Each row is a point. The points of each table are mixes of a few directions, plus a little noise. How many directions does each table use, and how many do they share? Where both have some left over, give the other angles between the two spaces (their principal angles), to ten degrees, smallest first.

First (6 x 3):
[[ 64   7  17]
 [-57  30   6]
 [-43 -20 -21]
 [ 34  20  19]
 [  4 -16  -9]
 [ -1 -21 -13]]
Second:
[[-15 -49 -33]
 [ 45  10  15]
 [-48  51  21]
 [  6  -6  -3]
 [ 21 -23 -10]
 [ 13  41  27]
 [-23 -23 -18]]
Directions: first 2, second 2, shared 2

First:
[[-56  44  -6 -21  66   8]
 [-60  46  -6 -22  71   8]
 [ 26 -20   3   9 -31  -4]
 [  0   0   0   0   1   0]
 [-11   8  -1  -4  12   2]
 [ 64 -50   6  23 -76  -9]
 [-16  12  -1  -6  19   2]
 [ 17 -13   2   6 -20  -2]
 [ 36 -28   3  13 -43  -5]]
Second (6 x 6):
[[ 15  58 -54  13  20 -36]
 [-11 -37  34  -8 -13  23]
 [ -8 -39  37  -9 -12  24]
 [-26 -43  41  -5 -24  26]
 [-13  24 -22  10  -3 -16]
 [ 43  36 -35   0  32 -22]]
Directions: first 1, second 2, shared 0; angles 70

First:
[[ -8 -14 -17  -2  -5  -1   5  13   9]
 [-18 -34 -42  -4 -13  -4  11  32  21]
 [ 42  78  97   9  30   9 -25 -75 -49]
 [ 38  70  88   8  27   8 -23 -68 -44]
 [-15 -27 -34  -3 -10  -3   9  26  17]
 [ -7 -12 -15  -1  -5  -1   4  11   8]
 [-10 -19 -23  -2  -7  -2   6  18  12]
 [-20 -36 -45  -4 -14  -4  12  35  23]
 [-14 -27 -33  -3 -10  -3   9  25  17]
 [ 11  20  26   3   8   3  -7 -19 -13]]
Second (8 x 9):
[[-11 -15   7 -30  -6   5 -13  26  27]
 [  7  21  26 -23 -11   5  23   1  12]
 [ 23 -56 -15  23  60 -22 -16  18 -60]
 [ 40 -33 -24  32  40 -32  33 -39 -75]
 [-54  16 -32  23 -11  17 -49   7  14]
 [  2  43  31  -9  -8  11  20   1   3]
 [-16  13  10 -51 -25   3  29  -6  22]
 [  8   9  -4  36 -40  13 -28  -7  56]]
Directions: first 1, second 5, shared 0; angles 40

First (10 x 12):
[[  7 -11 -11 -28  12  29  30   5  13  19 -21 -18]
 [ 23  10 -24   4 -17  12  23 -14  17 -41  -1  -4]
 [ -6  11  16   9  -4  -9 -10   4 -21   0  11  -4]
 [ 14   2 -25  30 -21 -22 -15 -23  28 -53  13  27]
 [ 19   0 -20 -15  -3  30  35  -3  15 -12 -11 -22]
 [-28  19  54   3   8 -14 -24  25 -63  41  17 -15]
 [ 32  29 -33 -13 -19  17  53 -25  21 -52 -31  28]
 [ 28 -16 -44  10 -15  17  15 -18  49 -47   6 -17]
 [-36  -2  35 -10  26 -35 -33  10 -24  56 -19  55]
 [-51 -41  53  11  34 -25 -74  39 -34  89  35 -31]]
Second, 11 rows:
[[  8  -1  -8  -2  22  20 -14   5  -8  18   3   4]
 [-27  -7  10 -11 -39  -4  -1 -17   7 -24  23  -9]
 [ 74 -18 -36   0  96  37 -16  41 -28  59 -21  39]
 [-27  16  10  -1 -44 -11  -2 -19   7 -21   8 -25]
 [-53  -5  11 -26 -70  14 -23 -36   6 -32  52 -27]
 [ 31 -13 -12   4  61  22  -3  23 -10  33 -11  27]
 [-24 -24  23   1 -23 -30  36  -5  21 -34   8  15]
 [  3 -29   5  -3  21   1  15   9   5  -1   7  27]
 [ 88  20 -44   8  44   1 -16  32 -34  43 -45   2]
 [-15  10  15   8 -48 -45  27 -11  14 -35 -11 -15]
 [-57  51  27  23 -20  -5  -2 -22  19  -6 -11 -39]]
Directions: first 4, second 4, shared 0; angles 50, 60, 70, 80

First:
[[ -7   5 -52 -26  20  15  23 -16  18  73  -2 -46 -24   6 -20 -31 -51  -9]
 [ -3   7   0  -7  19  40  19 -33  24  67  13  -4   1 -23   4 -28  22  36]
 [ 16   6  43  12 -23  -3 -12  -8 -10 -20   7  15  29 -12  19   8  46  24]
 [-26  28  -3  38  14 -42 -16  16  37 -54  16 -13   5  -4  -1  21 -13  -4]
 [ 49   7  40  11 -66 -33 -10 -18 -24  26  -5 -20  32  23  -7 -27  30   0]
 [-23 -20  30   8  42  59   7  -4   9 -13  10  79  -3 -38  25  14  65  42]
 [ -2  24  13  36  -5 -28  -4 -11  33  13  16 -14  13   1  -9 -17  15  11]
 [ 32  32   7   7 -58 -64 -18  -4  -8  -9   1 -70  31  22  -6  -4 -24 -16]
 [-15 -35 -57 -54  31  38  16  23 -29   4 -26   5 -44  10  -6  13 -63 -36]
 [-17 -45 -23   6  30  12  11  32 -13  -8 -23  59 -47  29 -28  -5 -16 -42]
 [ -4  -8   3 -29  -3   6 -16  24 -36 -79  -9   9   7 -14  31  55 -13  -5]]
Second (10 x 18):
[[ 35 -26  -9  25 -16   2  20 -14 -12  68   1   5   2  30 -45 -61  35  -7]
 [-19 -38 -63 -31  48  44  22  21 -18  -1  -9  13 -36   1 -15   6 -36 -21]
 [-20  39  61  32 -16 -44 -29   2  35 -43   3  17  11  -7  27  25  14  10]
 [ -8 -14 -53 -32  37  45  17   1 -11  -2  11 -20  -3 -24   3  12 -17  11]
 [ -8  14  -7  19  22  12   5 -13  25  -1  28 -10  19 -27   3  -2  28  33]
 [-17  -1 -74 -17  47  28  21   0  13  10  19 -44  -7 -19 -14  -1 -35   5]
 [ 28  -8  45  22 -60 -56 -12   5 -14  35 -35  21 -17  62 -27 -36  -5 -48]
 [ -9  34  39 -26 -21 -15 -28   1  -2 -56  -4 -14  18 -24  52  53 -17  14]
 [-15   3  13  16  29  30   1  -6  16 -27  24  27  18 -39  20  16  49  42]
 [ 32  -2  48  -9 -69 -45 -18   3 -32  17 -38   5  -6  47  -3 -12 -16 -39]]
Directions: first 5, second 5, shared 4; angles 40
